Rows are points. The points of each table are mixes of a few directions, plus a little noise. How many directions does each table use, and how many do they share? Where both have some left over, give the other angles between the two spaces (their principal angles), to ten degrees, smallest first.
(in the rows, 128 means zero)

First, 7 rows:
0: 132 150
1: 124 109
2: 132 148
3: 134 156
4: 122  94
5: 113  55
6: 140 184
Second:
0:  65 153
1: 131 127
2: 150 119
3: 166 112
Directions: first 1, second 1, shared 0; angles 80

First (5 x 4):
0: 177 120 188  92
1: 123  88  89 129
2: 154 148 139 136
3:  66 144 115 135
4: 120 142 106 149
Second:
0: 149 120 102 145
1:  83 146 185  92
2:  76 149 194  86
3: 146 121 105 143
4: 164 113  82 157
5: 137 124 117 135
6: 140 123 112 138
Directions: first 3, second 1, shared 1

First:
0: 109 154 193  99 125 112 127 102
1: 117 142 142 136 103 114 160  83
2: 149 128  98 155  99 137 100 205
3: 146 121 117 154 150 152  81 160
4: 153  94  67 165 145 156 107 151
5: 122 170 150  93 137 112 179 103
6: 106  87 126  92 138 109 144  93
Second (10 x 8):
0: 132 137 118 129 147 134 145 108
1: 102  94 150 110 113 110 120 102
2: 123 151 147 143 107 123 145  98
3: 127 136 127 106 150 126 147 120
4: 186 132  73 246 127 195  38 204
5: 116 147 163 106 139 119 136 101
6: 137 142 129 104 122 124 108 214
7: 119 112 129 112 132 119 139 108
8: 126 138 113 111 102 108 179 133
9: 109  90 132 113 142 123 124  91
Directions: first 5, second 5, shared 5

First (9 x 12):
0:  99 177  66  84 106 124  72 149 145 102 148 165
1: 116 133 168 148 170 130 161 100 142 125 111 127
2: 153 134  74 120 119  97 127 146 134 134 135 150
3:  92  88 181 167 148 167 180 119  98 165 124 102
4: 143 116 139 147 148 128 157 110 111 142 117 130
5: 134 125 106 128 114 123 124 150 130 134 140 123
6: 139 148  94  69  86 122  60 108 109 102 119 165
7: 158 174 110 127 118 151  75 137 117 108 131 118
8: 122  59 208 163 140 106 197 132 169 141 121  68
Second:
0: 132 126 142  87 106 157 120 152 119 154  82  81
1: 165 130 145 143  81 143 107 144  90 112 158 136
2: 179 118 145  72 110 164 153 151 182 179 115  61
3: 111 130 119 129 154 110 180 136 166 141 137 155
4:  89 135 121 133 143 111 158 141 125 130 116 160
5: 109 128 107 150 176  94 171 107 176 125 158 167
6: 123 131 119 147 148 103 191 137 166 132 168 179
7: 157 127 144 112  94 151 119 148 115 138 125 106
8:  84 129 108 138 173 103 131 102 139 120 112 142
9: 119 126 128 137 120 139  37  94  67  96  97  96
10: 141 128 130 162 105 133  42  95  60  81 140 126
Directions: first 6, second 4, shared 1; angles 50, 60, 70

First (10 x 18):
0: 153 141 159 169 151 115 175 112 109 131 153 123 104  91 168 140  84 155
1: 153  69 100  53 117 194  90 138 158 153  78 150 148 130  95  99 151  82
2: 152 131 118 117 152 141 155 123 107 136 136 129 118  95 129 140 119 122
3: 160 109 120  95 135 167 127 125 127 145 119 137 128 107 125 123 134 105
4:  84 119 181 179  69  94  74 132 183 115 113 126 143 200 155  95 124 157
5: 158 159 104  91 137 160 125 121  93 135 159 127 129 108 117 153 182  88
6:  95 158 103 151 161  78 175 135  96 105 142 114 116 113 110 155 103 158
7: 115 142  83 101 150 122 141 138 103 119 130 124 130 118  90 148 145 117
8:  92 115 158 175 111  87 126 133 158 116 112 125 128 157 145 110  87 169
9: 118 139 155 148  94 121  94 125 145 124 138 126 136 162 146 119 149 129
Second (8 x 18):
0: 135 127 132 125 146 139 117 119  88 112 112 153 157 150 141 130 124 149
1: 110 132 119 134  86 103 155 151 224 166 164  70  58  75  98 122 138  80
2: 128 128 127 128 127 128 128 128 130 129 129 127 127 127 128 128 128 127
3: 119 130 123 131 106 115 142 140 177 148 147  98  93 101 113 125 133 103
4: 128 128 128 128 128 128 128 128 127 127 128 129 129 129 128 128 127 128
5: 134 127 131 126 142 137 120 120  97 115 116 146 151 145 138 130 125 144
6: 149 123 140 121 181 160  95  99   7  78  82 201 217 195 166 136 116 189
7: 119 130 123 131 107 116 141 139 175 147 146 100  93 102 113 125 133 104
Directions: first 4, second 1, shared 0; angles 90

First, 9 rows:
0: 124 123 133 126 135 127 123 143 126 118 129 131 133 110 129 121 135 128 126 135 133 124 136 121 112 134 127 138 136 124 127 127
1: 113 106 149 122 159 122 105 193 123  86 133 142 141  53 129  99 157 128 119 150 149 112 158 103  67 153 122 172 164 109 121 124
2: 143 151 106 134  92 136 155  57 133 176 124 112 114 212 126 159  94 126 137 102 105 146  95 157 196 103 135  80  90 150 135 133
3: 127 127 130 127 131 128 127 132 128 126 128 129 130 122 128 126 130 128 128 130 131 128 130 126 124 130 126 133 132 127 127 127
4: 126 124 132 127 135 127 124 141 127 119 128 131 131 112 128 123 133 127 126 132 133 124 135 122 115 134 127 137 136 124 127 128
5: 107  96 158 119 174 118  92 225 121  63 134 150 147  13 130  85 173 130 114 164 160 104 173  89  35 163 120 195 182 100 119 122
6: 117 112 144 123 154 123 109 181 125  92 133 139 140  66 129 104 153 128 121 147 146 115 153 108  75 148 124 165 157 112 123 126
7: 147 157 100 136  84 135 162  38 135 190 123 109 110 236 126 169  87 126 141  94  98 151  86 164 215  94 136  63  77 155 138 134
8: 145 153 101 135  87 136 161  44 133 186 121 108 111 230 126 166  89 127 141  96 100 148  89 162 209  97 134  69  81 153 137 133
Second, 9 rows:
0:  89  99 148 181  87  96 188  90 120 115  88 164 164 173 182 155 125 158 103 113 154 102 146 158 224 157  95 135 105  76 111 135
1: 105 137 151 140 153 120 122 150 126 123 153 106 112 106  47  82 141  35 115 132  90 124 140 100 112  89 130 132 114 144 201 148
2:  96 127 120 187 122 120 138  71 127 132 106 149  91 128 175 115 122  98  75  76 128  76 172 147 236 168 157 126  80  79 142 199
3: 175 129 101  79 120 148 110 135 134 137 124 132 144 134 177 170 118 223 167 145 156 157  96 141  78 146 128 121 166 144  53  84
4: 122 132 123 139 132 129 123 117 129 130 127 129 111 121 133 119 126 113 115 114 124 116 138 130 146 136 141 126 117 122 136 149
5: 126 125 148 111 131 121 136 162 126 120 142 114 154 131  80 124 137 117 150 158 119 151 111 112  81  95 103 134 144 150 145  94
6: 182 136 100  64 130 157  98 151 135 138 136 119 139 122 152 161 122 207 176 154 148 167  90 128  46 131 130 121 172 161  66  77
7: 137 132 140 102 136 128 124 164 127 123 146 110 146 125  82 124 136 120 154 157 118 155 108 111  68  95 112 131 149 157 141  94
8: 117 138 121 148 143 132 112 110 129 134 131 126  91 108 125 104 127  83 103 103 111 105 151 124 160 136 157 125 104 119 157 172
Directions: first 1, second 3, shared 0; angles 70
